Each row is a point. The last column is the point's height on a tilted bowl or saddle (a function of degree 2), plus a little noise. Along how many of its main directions does it bend up, bend down or stay straight?

Points:
|  -46 |   53 |   28 |  -33 |
|  -18 |  105 |  -22 |  -68 |
|   17 |  -60 |  -69 |   -1 |
|  -56 |  -29 |    1 |    0 |
|   17 |   36 |   27 |    4 |
|  -99 |  -24 |   75 | -121 |
|  -22 |   34 |  -13 |   12 |
|   -5 |   56 |  -42 |   -4 |
|  -11 |    0 |   -4 |   33 |
|  -93 |   29 |   20 |  -63 |
|   16 |  -37 |  -30 |   30 |
|  -66 |  -59 |  -51 |  -30 |
|  -49 |    5 |  -12 |    8 |
|   63 |   19 |   24 |    0 |
|   32 |  -37 |  -19 |   31 |
|   47 |   46 |   18 |   -8 |
|    6 |  -14 |   56 |   -4 |
Directions: 0 up, 3 down, 0 straight

Points (24 x 5):
|  29 |  67 | -45 |  51 | -62 |
| -28 | -32 |   3 |  37 | -32 |
|  15 |  68 | -34 | -53 | -30 |
|   5 | -12 | -22 |  75 | -29 |
| -35 | -37 | -37 | -21 | -43 |
| -57 | -28 |  11 |  76 | -74 |
|  61 | -20 | -68 | -98 | -57 |
| -15 |  35 | -20 | -50 | -17 |
|  36 | -28 | -43 |  38 |  -8 |
|   1 | -53 | -31 | 121 | -62 |
|  47 |  57 |  58 | -45 | -62 |
|  14 |  17 |  -8 |  61 | -23 |
|  19 |  25 |  21 |  22 | -13 |
| -51 |  11 | -52 |  74 | -84 |
|  -2 | -22 |  11 |  36 | -16 |
|  -9 |   0 | -62 | -12 | -15 |
|  36 |  -2 |  18 |  -5 | -17 |
|  -5 | -22 |  -7 | -34 | -28 |
|  29 | -55 |  22 |   5 | -21 |
|   9 | -53 |  33 |  -2 | -32 |
| -37 |  23 | -76 |  -4 | -30 |
| -31 | -44 | -22 | -75 | -71 |
|  36 |  45 |  16 | -32 | -35 |
|  98 |  11 | -20 |  -8 | -47 |
Directions: 0 up, 2 down, 2 straight

Points:
|  -19 |  -18 |  -28 |   33 |   23 |   24 |  -13 |
|  -45 |   22 |   21 |   11 |  -68 |   40 |  -44 |
|   13 |  -45 |   44 |   31 |    9 |    5 |  -15 |
|   -9 |  -53 |  -21 |  -33 |    8 |   43 |   -9 |
|   -5 |   24 |   26 |   -1 |   10 |    1 |  -19 |
|  -33 |   17 |  -33 |  -38 |    8 |   11 |   -3 |
|   66 |   12 |   16 |    3 |  -35 |  -55 |  -27 |
|   18 |   12 |   62 |   21 |   18 |   95 |  -61 |
|   19 |   -8 |  -28 |   -9 |    9 |   -5 |    6 |
|  -14 |  -25 |  -42 |   13 |  -21 |   30 |   -4 |
|  -42 |    5 |   27 |  -55 |  -66 |  -36 |   -9 |
|   29 |    6 |  -24 |   90 |  -12 |  -13 |  -57 |
|  -15 |   39 |   73 |   -7 |  -24 |  -28 |  -49 |
|  -28 |   16 |  -26 |   10 |  -12 |    1 |   -3 |
|  -44 |   -8 |  -78 |   -4 |   18 |   -9 |    4 |
|  -30 |  -23 |   49 |  -10 |   52 |   30 |  -47 |
|  -25 |   52 |  -10 | -100 |   48 |  -49 |  -60 |
|  -53 |  -45 |  -12 |   50 |  -13 |   38 |  -38 |
|    4 |  -22 |   36 |   37 |   35 |  -28 |  -19 |
|   42 |    6 |   -3 |   51 |   14 |    8 |  -23 |
|  -41 |  -33 |   10 |   16 |  -17 |   96 |  -62 |
|   17 |  -23 |  -12 |    6 |   -1 |  -81 |    0 |
|  -67 |  -17 |   12 |   -2 |  -13 |   66 |  -51 |
|   -7 |   31 |  -46 |   27 |   12 |   39 |  -28 |
|  -54 |  -55 | -114 |    2 |  -23 |   14 |  -17 |
|   12 |   40 |    0 |   40 |    5 |   13 |  -31 |
|   28 |   -9 |   27 |   66 |  -11 |    4 |  -26 |
|   52 |   46 |    5 |  -76 |   79 |   55 | -111 |
|    7 |  -58 |   -6 |   13 |   26 |   19 |   -3 |
|  -33 |    0 |  -61 |  -20 |  -36 |   54 |  -17 |
|  105 |  -19 |   42 |   25 |   19 |  -41 |  -39 |
|    4 |   -8 |  -61 |   29 |  -23 |  -21 |   -9 |
|  -52 |   44 |    0 |  -21 |   18 |  -42 |  -17 |
|    9 |    5 |  -56 |   -3 |    4 |   -3 |   -1 |
|  -11 |  -50 |  -23 |   17 |   61 |   30 |  -19 |
|  -50 |  -11 |   21 |   18 |  -17 |   23 |  -24 |
|  -12 |   58 |  121 |    2 |   34 |   -9 | -121 |
|   10 |  -19 |    8 |    4 |   -9 |    5 |    2 |
|   51 |  -21 |  -14 |   36 |  -29 |   27 |  -12 |
|  -18 |    3 |    4 |   11 |   -7 |  -17 |    0 |
|   47 |  -76 |   24 |   14 |  -10 |  -60 |  -10 |
Directions: 0 up, 5 down, 1 straight
